Rows are points. Each copy is the shape, with its points in the same order, stretched, turned, moved and blurred by noise. Is it also mirrored, or only turned?

Shape, 8 rows:
[[-0.20  0.12]
 [ 0.11 -0.17]
 [-0.05  0.21]
 [ 0.24 -0.24]
 [-0.01 -0.22]
 [-0.29 -0.11]
 [-0.04 -0.41]
 [-0.07  0.55]]
Copy 1, 8 rows:
[[-0.10 -0.33]
 [ 0.17 -0.02]
 [-0.16 -0.17]
 [ 0.28  0.14]
 [ 0.27 -0.15]
 [ 0.12 -0.45]
 [ 0.42 -0.22]
 [-0.50 -0.08]]
Copy 1 is: only turned
Copy 2 (8 x 2):
[[ 0.31  0.26]
 [-0.06 -0.09]
 [ 0.08  0.35]
 [-0.21 -0.20]
 [ 0.12 -0.19]
 [ 0.45  0.01]
 [ 0.21 -0.44]
 [ 0.04  0.78]]
Copy 2 is: mirrored

Shape, 7 rows:
[[ 0.28  0.17 -0.35]
 [-0.21  0.27 -0.36]
 [ 0.27  0.18 -0.31]
 [ 0.28  0.05  0.58]
 [ 0.11  0.23 -0.05]
 [ 0.21 -0.38 -0.12]
 [-0.42  0.08 -0.27]]
Copy 1:
[[ 0.25 -0.20 -0.20]
 [-0.19 -0.37 -0.03]
 [ 0.29 -0.27 -0.18]
 [ 0.32  0.34  0.37]
 [ 0.08 -0.20  0.11]
 [ 0.41  0.31 -0.47]
 [-0.26 -0.16 -0.12]]
Copy 1 is: mirrored
Copy 2 (7 x 3):
[[-0.13 -0.21 -0.15]
 [ 0.01 -0.50  0.21]
 [-0.10 -0.17 -0.18]
 [ 0.35  0.57 -0.03]
 [ 0.13 -0.07  0.05]
 [-0.27  0.19  0.10]
 [ 0.00 -0.45  0.45]]
Copy 2 is: mirrored
Copy 3:
[[-0.01 -0.17 -0.47]
 [-0.36  0.05 -0.23]
 [-0.01 -0.15 -0.46]
 [ 0.44  0.39 -0.10]
 [-0.02  0.12 -0.28]
 [ 0.26 -0.41 -0.06]
 [-0.37  0.02  0.01]]
Copy 3 is: only turned

Shape (9 x 6):
[[ 0.00  0.06  0.16 -0.31  0.25 -0.32]
 [ 0.35 -0.32 -0.18  0.08 -0.21 -0.23]
 [-0.23  0.13 -0.03  0.17  0.10  0.27]
 [-0.19 -0.43 -0.06 -0.30 -0.52 -0.13]
 [ 0.37  0.10 -0.05 -0.10 -0.14 -0.24]
 [ 0.36 -0.30 -0.25 -0.05  0.19  0.21]
 [ 0.17 -0.07  0.48 -0.24  0.25  0.20]
 [-0.22 -0.24 -0.19 -0.23 -0.41  0.18]
 [ 0.10  0.33  0.47 -0.31 -0.29  0.23]]
Copy 1 (9 x 6):
[[ 0.17  0.41  0.04 -0.30  0.24 -0.25]
 [ 0.08 -0.17 -0.13  0.48  0.24 -0.29]
 [-0.11  0.00  0.26 -0.08 -0.26  0.13]
 [-0.08  0.09  0.05  0.53  0.43  0.33]
 [ 0.29  0.02  0.23  0.06  0.27 -0.34]
 [ 0.32 -0.21 -0.26  0.10 -0.04 -0.11]
 [ 0.16 -0.16  0.06 -0.58  0.36 -0.02]
 [ 0.03  0.01  0.20  0.39  0.14  0.48]
 [ 0.21 -0.16  0.73 -0.51  0.47  0.19]]
Copy 1 is: mirrored
Copy 2:
[[ 0.15  0.12  0.33  0.13  0.27  0.24]
 [ 0.10 -0.41 -0.35  0.45  0.32 -0.41]
 [ 0.18  0.02 -0.17 -0.23 -0.22  0.21]
 [-0.34 -0.38  0.02  0.24 -0.02 -0.49]
 [-0.06 -0.15 -0.16  0.35  0.32  0.03]
 [ 0.47 -0.39 -0.12  0.36  0.06  0.00]
 [ 0.36  0.24  0.32  0.40 -0.25  0.26]
 [-0.20 -0.42  0.03  0.12 -0.15 -0.21]
 [-0.25  0.21  0.23  0.36 -0.31  0.33]]
Copy 2 is: mirrored

Shape, 12 rows:
[[-0.16 -0.20 -0.53 -0.10  0.08 -0.11 -0.13 -0.28]
 [ 0.41  0.06 -0.07  0.05 -0.09  0.15  0.07  0.16]
 [-0.05 -0.06 -0.27 -0.04  0.00 -0.11 -0.17 -0.05]
 [-0.10  0.03  0.25  0.15  0.02  0.02 -0.54 -0.28]
 [ 0.00 -0.14  0.24  0.26  0.04 -0.13  0.08  0.63]
 [-0.18  0.05 -0.61 -0.01 -0.11 -0.06  0.14  0.71]
 [-0.17 -0.19  0.01 -0.12 -0.12  0.19  0.13 -0.29]
 [-0.05  0.20  0.04 -0.07  0.04 -0.12 -0.02 -0.30]
 [-0.17 -0.06 -0.23  0.08  0.07  0.18  0.07 -0.01]
 [-0.13 -0.97  0.22  0.41 -0.16 -0.10  0.02  0.01]
 [-0.18 -0.03 -0.27  0.29 -0.01 -0.09 -0.12 -0.24]
 [-0.11  0.00 -0.03 -0.02 -0.66  0.20  0.13 -0.09]]
Copy 1 (12 x 8):
[[ 0.07 -0.47  0.59  0.14 -0.43 -0.13  0.12 -0.03]
 [-0.12 -0.06 -0.36  0.12 -0.24  0.03  0.34  0.21]
 [ 0.06 -0.23  0.38  0.04 -0.20 -0.13  0.14  0.10]
 [ 0.37  0.29  0.26 -0.21 -0.19 -0.50 -0.41  0.05]
 [ 0.22  0.49 -0.02  0.13  0.37 -0.05  0.70  0.13]
 [ 0.19 -0.49  0.21  0.56  0.47  0.37  0.89  0.27]
 [-0.02 -0.08  0.02  0.22 -0.32 -0.03 -0.21 -0.24]
 [-0.03 -0.09  0.15 -0.31 -0.23 -0.08 -0.24 -0.06]
 [ 0.26 -0.25  0.04  0.32 -0.12 -0.09  0.18 -0.06]
 [-0.11  0.66  0.40  0.48 -0.24 -0.73  0.52 -0.34]
 [ 0.11 -0.20  0.26  0.04 -0.12 -0.50  0.14 -0.09]
 [-0.32 -0.16 -0.20  0.53  0.07 -0.02 -0.15 -0.07]]
Copy 1 is: only turned
Copy 2, 12 rows:
[[ 0.28 -0.08  0.35  0.21 -0.29 -0.37 -0.46  0.27]
 [ 0.25  0.11 -0.43  0.07 -0.27  0.20  0.20  0.02]
 [ 0.14 -0.09  0.15  0.23 -0.18 -0.06 -0.14  0.13]
 [-0.04 -0.10  0.45  0.35  0.09 -0.12  0.25 -0.29]
 [-0.38  0.01 -0.22  0.00 -0.21  0.63  0.70  0.16]
 [-0.21 -0.05 -0.43  0.21 -0.59  0.57 -0.15  0.41]
 [ 0.13 -0.10 -0.01 -0.23 -0.31 -0.16 -0.18 -0.10]
 [ 0.09 -0.07 -0.03  0.02  0.14 -0.14 -0.10 -0.05]
 [-0.06  0.10 -0.04  0.06 -0.34 -0.02 -0.10  0.09]
 [-0.13 -0.30  0.49 -0.26 -0.63 -0.14  0.61  0.23]
 [-0.13 -0.12  0.17  0.23 -0.18 -0.34 -0.04  0.16]
 [-0.02 -0.45 -0.44 -0.20 -0.53  0.00 -0.09 -0.18]]
Copy 2 is: mirrored

Shape (17 x 11):
[[ 0.27  0.10  0.08 -0.06  0.36  0.49 -0.13 -0.05  0.00  0.29 -0.21]
 [ 0.26  0.56 -0.21  0.18  0.09  0.12  0.03 -0.11  0.04  0.50 -0.39]
 [-0.27  0.18  0.12  0.15 -0.13  0.31 -0.28  0.17 -0.27 -0.15  0.20]
 [ 0.21  0.45 -0.06 -0.07  0.44  0.12 -0.08  0.03  0.05  0.18 -0.13]
 [-0.16  0.14 -0.30  0.12 -0.23 -0.29  0.37 -0.03  0.08 -0.49 -0.27]
 [-0.41  0.03 -0.36 -0.16 -0.02 -0.13  0.32 -0.23  0.23 -0.03  0.46]
 [ 0.69  0.64 -0.29 -0.02  0.17  0.23  0.12 -0.12 -0.32  0.14 -0.27]
 [ 0.03  0.11  0.10 -0.20  0.10  0.43  0.01  0.43  0.06  0.26 -0.04]
 [-0.17  0.02 -0.23  0.38  0.21 -0.27  0.41 -0.20 -0.07 -0.21 -0.19]
 [-0.07 -0.13 -0.08  0.14 -0.18 -0.31  0.14 -0.08  0.47 -0.38  0.30]
 [ 0.05 -0.14 -0.07  0.11  0.12  0.41 -0.39  0.26  0.03 -0.04  0.06]
 [-0.08 -0.12  0.28  0.19 -0.30 -0.01 -0.21  0.23 -0.16  0.08  0.25]
 [ 0.33  0.26  0.13 -0.32  0.37  0.21  0.11  0.06 -0.16  0.39 -0.15]
 [-0.19 -0.43 -0.39 -0.08 -0.02 -0.37  0.31 -0.13  0.18 -0.15  0.48]
 [ 0.22  0.45 -0.16 -0.19  0.56 -0.02 -0.17  0.29 -0.08  0.35 -0.12]
 [ 0.08  0.28  0.44  0.26  0.05  0.43 -0.06  0.27 -0.06 -0.03  0.31]
 [ 0.17  0.38 -0.05 -0.27  0.27 -0.08 -0.05 -0.34 -0.03  0.07 -0.38]]
Copy 1, 17 rows:
[[ 0.41 -0.27  0.02 -0.07 -0.04 -0.26 -0.19 -0.17  0.51  0.09  0.01]
 [ 0.15 -0.63 -0.06  0.33 -0.20  0.02 -0.16  0.14  0.16  0.32  0.18]
 [ 0.12  0.30  0.29  0.30  0.04  0.23 -0.42 -0.11  0.03 -0.05 -0.29]
 [ 0.40 -0.19 -0.28  0.10 -0.04 -0.02 -0.32  0.06  0.18  0.11 -0.03]
 [-0.29 -0.09 -0.16  0.36  0.42  0.58  0.54  0.03 -0.05  0.11 -0.24]
 [-0.31 -0.46  0.02  0.21  0.22  0.32  0.04  0.34 -0.23 -0.63  0.08]
 [ 0.47 -0.37 -0.26 -0.08 -0.39  0.08 -0.08 -0.19 -0.05  0.41 -0.24]
 [ 0.23 -0.11  0.21 -0.09  0.25 -0.10 -0.47  0.25  0.18  0.19 -0.06]
 [ 0.03 -0.15 -0.22  0.74  0.34  0.18  0.41 -0.20 -0.05 -0.16  0.02]
 [-0.28  0.06 -0.03 -0.13  0.52  0.50  0.50  0.05 -0.23 -0.17  0.35]
 [ 0.46  0.02  0.45 -0.12  0.21  0.15 -0.04 -0.10  0.28  0.03  0.01]
 [ 0.01  0.47  0.32  0.11 -0.02  0.05 -0.16  0.04 -0.19  0.15  0.11]
 [ 0.24 -0.10 -0.20 -0.05 -0.14 -0.37 -0.41  0.14  0.17  0.23 -0.10]
 [-0.12 -0.13  0.12  0.01  0.28  0.17  0.57  0.22 -0.42 -0.56  0.19]
 [ 0.49 -0.16 -0.22  0.20 -0.20 -0.08 -0.47  0.36  0.06  0.17  0.01]
 [ 0.29  0.39  0.08  0.04  0.30  0.07 -0.57 -0.34 -0.18  0.09  0.01]
 [-0.04 -0.27 -0.42  0.14 -0.32  0.02 -0.07  0.17  0.41  0.15 -0.16]]
Copy 1 is: only turned
Copy 2 (17 x 11):
[[ 0.62  0.16 -0.16 -0.26 -0.49  0.17  0.16  0.19 -0.10  0.06  0.15]
 [ 0.49 -0.03 -0.67 -0.01 -0.26 -0.27  0.45  0.29  0.04  0.12  0.17]
 [-0.02  0.31 -0.24  0.10 -0.42  0.20 -0.23 -0.26 -0.33  0.07 -0.04]
 [ 0.39  0.05 -0.32  0.04 -0.50 -0.06 -0.07  0.22  0.06  0.06  0.24]
 [-0.81 -0.22 -0.14  0.45 -0.04  0.22  0.35 -0.14  0.18 -0.11  0.09]
 [-0.33  0.45  0.14  0.38 -0.07 -0.09  0.27 -0.30  0.47  0.24 -0.05]
 [ 0.51  0.10 -0.63  0.21 -0.27  0.05  0.26  0.45 -0.05 -0.27  0.34]
 [ 0.38  0.10 -0.18 -0.11 -0.37  0.27 -0.13  0.41  0.03  0.44 -0.24]
 [-0.65  0.08  0.02  0.17 -0.34 -0.11  0.44 -0.08  0.02 -0.16  0.35]
 [-0.57 -0.19  0.36  0.52  0.06 -0.01  0.23 -0.24  0.32 -0.04 -0.34]
 [ 0.20  0.09  0.12 -0.03 -0.18  0.21 -0.08 -0.02 -0.34  0.23  0.10]
 [-0.14  0.09 -0.05 -0.05 -0.13 -0.06 -0.12 -0.02 -0.16  0.01 -0.46]
 [ 0.50  0.20 -0.34 -0.27 -0.51  0.09 -0.06  0.48  0.18  0.01  0.01]
 [-0.66  0.30  0.51  0.26  0.24 -0.13  0.27 -0.19  0.41  0.06 -0.08]
 [ 0.36  0.06 -0.37 -0.10 -0.43 -0.20 -0.35  0.44  0.06  0.18  0.34]
 [ 0.36  0.15 -0.11  0.21 -0.69  0.14 -0.20  0.19 -0.27  0.07 -0.43]
 [ 0.16  0.01 -0.47 -0.13 -0.36  0.06  0.13 -0.10  0.26 -0.28  0.33]]
Copy 2 is: mirrored
Copy 3 (17 x 11):
[[ 0.18  0.41 -0.07 -0.39 -0.21 -0.18 -0.25 -0.18 -0.02 -0.29 -0.04]
 [ 0.62  0.34 -0.16 -0.04 -0.29 -0.16 -0.13 -0.41 -0.19  0.02  0.00]
 [ 0.05  0.06  0.13 -0.27 -0.11 -0.06  0.19 -0.49  0.14 -0.04  0.00]
 [ 0.32  0.44 -0.24 -0.14 -0.18 -0.25 -0.04 -0.44 -0.17 -0.23  0.14]
 [ 0.24 -0.29 -0.02  0.47 -0.27 -0.10  0.15 -0.34 -0.31 -0.09  0.23]
 [-0.25  0.00 -0.35  0.28  0.10  0.10 -0.03 -0.55 -0.17 -0.08 -0.13]
 [ 0.52  0.46 -0.03 -0.11 -0.48 -0.56  0.05 -0.50 -0.50  0.06  0.03]
 [-0.12  0.58 -0.22 -0.34 -0.32  0.02 -0.06 -0.02  0.11 -0.02  0.30]
 [ 0.37 -0.15 -0.04  0.28 -0.04  0.09  0.25 -0.24 -0.38 -0.34 -0.06]
 [ 0.03 -0.44 -0.29  0.15  0.15 -0.35  0.07 -0.29  0.13 -0.24 -0.01]
 [-0.01  0.10 -0.11 -0.62 -0.10 -0.04 -0.06 -0.33  0.03 -0.21  0.20]
 [-0.07  0.03  0.16 -0.27  0.21 -0.15  0.08 -0.06  0.22  0.02 -0.02]
 [ 0.02  0.76 -0.12 -0.16 -0.09 -0.23 -0.18 -0.12 -0.22 -0.04  0.08]
 [-0.46 -0.14 -0.29  0.18  0.34 -0.04  0.01 -0.13 -0.33 -0.05 -0.01]
 [ 0.25  0.73 -0.18 -0.22  0.01 -0.14 -0.11 -0.43 -0.31 -0.08  0.42]
 [ 0.24  0.10 -0.09 -0.33 -0.24 -0.33  0.39 -0.27  0.34 -0.19 -0.16]
 [ 0.27  0.36  0.00  0.16 -0.06 -0.30 -0.29 -0.58 -0.27 -0.24  0.04]]
Copy 3 is: only turned
Copy 4:
[[ 0.29 -0.30  0.27  0.41 -0.14  0.48 -0.04 -0.01  0.09  0.16 -0.16]
 [ 0.77 -0.28  0.01  0.27 -0.12  0.66  0.13 -0.34 -0.33 -0.34 -0.21]
 [-0.03  0.25 -0.25 -0.11 -0.36  0.16  0.10 -0.07 -0.16  0.48 -0.12]
 [ 0.50 -0.18 -0.12  0.14  0.12  0.50 -0.13  0.00 -0.05 -0.15 -0.27]
 [-0.08 -0.09 -0.26 -0.32 -0.03  0.02  0.49 -0.29 -0.32 -0.44 -0.26]
 [ 0.24 -0.06  0.12 -0.48  0.14 -0.36 -0.01 -0.43 -0.03 -0.17 -0.06]
 [ 0.50  0.05  0.17  0.36  0.12  0.92 -0.28 -0.35 -0.40 -0.49 -0.50]
 [ 0.31 -0.17  0.15  0.26  0.01  0.09  0.14  0.21 -0.33  0.39 -0.18]
 [ 0.01 -0.24 -0.35 -0.04  0.32  0.14  0.27 -0.63 -0.05 -0.36 -0.21]
 [-0.08 -0.02 -0.28 -0.12 -0.19 -0.40  0.02 -0.04 -0.04 -0.33  0.07]
 [-0.07 -0.20 -0.11  0.20 -0.51  0.11 -0.08  0.20 -0.02  0.48 -0.22]
 [-0.08  0.20 -0.32  0.12 -0.30 -0.02 -0.02  0.09 -0.29  0.34  0.38]
 [ 0.50 -0.21  0.23  0.38  0.39  0.55 -0.09  0.16 -0.10 -0.06 -0.09]
 [-0.08 -0.25 -0.04 -0.39  0.21 -0.39 -0.21 -0.31 -0.07 -0.18  0.24]
 [ 0.57 -0.26 -0.15  0.08  0.28  0.54 -0.35  0.21 -0.22  0.02 -0.27]
 [ 0.06  0.41 -0.33  0.39 -0.21 -0.05 -0.09  0.10 -0.25  0.35 -0.23]
 [ 0.39 -0.29  0.21  0.05  0.19  0.69  0.16 -0.01  0.20 -0.49 -0.13]]
Copy 4 is: mirrored
